Each row is a point. To make a cloud, some directions were put in groups of two or more. Within a group, all points are equally far from the middle, so they leave a hole (a ring in 2 directions, a hollow ball in 3). The other directions are filled evenly. Then the cloud was stretched, turned, moved and blurred a little. How many holes are there, and how many directions does each take, smallest first?
(in the rows, 128 means zero)

Cloud, 19 rows:
[[183 146 142]
 [166 174  96]
 [145  95 123]
 [135 113 174]
 [176  72 128]
 [ 60 151 109]
 [161 100  80]
 [193  65 130]
 [160  83 147]
 [165 176 108]
 [180  93  91]
 [169  63 116]
 [138 147 176]
 [113  58  89]
 [115  96 117]
 [192 116 115]
 [111 140  86]
 [151  86 125]
 [123 175 146]]
Holes: 0

Cloud (26 x 4):
[[197 132 106 170]
 [ 58 170 128 127]
 [118  98 140 180]
 [ 70 121 136 103]
 [151  98  40 134]
 [146 126  83 159]
 [132 139  78  76]
 [ 57 130 198 131]
 [124 168  91 122]
 [ 65  87 112 138]
 [ 73 156  99 169]
 [ 98 103 180 107]
 [ 99 108  62 113]
 [ 94  90 132 164]
 [ 97 121 136 137]
 [117 199 143 128]
 [102 122 155  88]
 [ 47 143  94 179]
 [ 80 124 112  96]
 [ 71  95 137 121]
 [ 48 180 137 138]
 [168 156 177 152]
 [142  76 102 145]
 [120 179 145  97]
 [ 41 119 139 106]
 [126 110 110 131]]
Holes: 0

Cloud, 52 rows:
[[132  88 163 152 145 192]
 [131 146  72  99 103 160]
 [111  76 180 141 160 102]
 [174 168 137 146 131 110]
 [ 69 129 107 122 125  93]
 [132  66 154 103  67  84]
 [144 142 170 152 101 184]
 [ 85 125 188 150 118  89]
 [ 97 138  98  78 120  80]
 [124  94 139 183  71 135]
 [ 88 104 139  84 178 137]
 [187 100  82  82 168 129]
 [182  85 106 104  71 127]
 [101 106  90  80  68 110]
 [123  62 126 103 137 190]
 [165 136 151 148  87  57]
 [ 80 157 149  64  81 127]
 [124 112  97  91 148 199]
 [ 99  90 132 143 191 129]
 [154 136 132  45 157  87]
 [133 113 159 189 145  91]
 [175 100 189 103 144  76]
 [ 83 160  96 120  97 103]
 [182 145 128 136  94  71]
 [143 136 165 178 158 111]
 [133 126  63 111 147 154]
 [125  77 135 144 156 195]
 [194  99 165 132 102 160]
 [123 181 140 160  81 103]
 [113 183 149 107  89  74]
 [ 99  70 119 107  98  74]
 [ 57 126 156 101 104 118]
 [122 151  99 119 128 190]
 [139  49 152  83  99 145]
 [111 117  69 100  81 118]
 [211 111 161  92 161 126]
 [ 82 137 141  83  85 174]
 [151  75 167 100  57 101]
 [ 84  90 121 159  72 119]
 [ 87 107 170 105 120 183]
 [148 112 156 190 157 110]
 [129  55 160  92  80 117]
 [197 100 108  96  81 136]
 [147 148  95  87 177 146]
 [140 169 139 178 108 125]
 [164  62 169 122 170  97]
 [114  72 119 150  67 107]
 [150  88 205 126 142 157]
 [149  55 134 130 112 175]
 [123 116 199 126 121 180]
 [126  63 122  72 177 107]
 [169  52 173  93 140 146]]
Holes: 2 (3, 3)
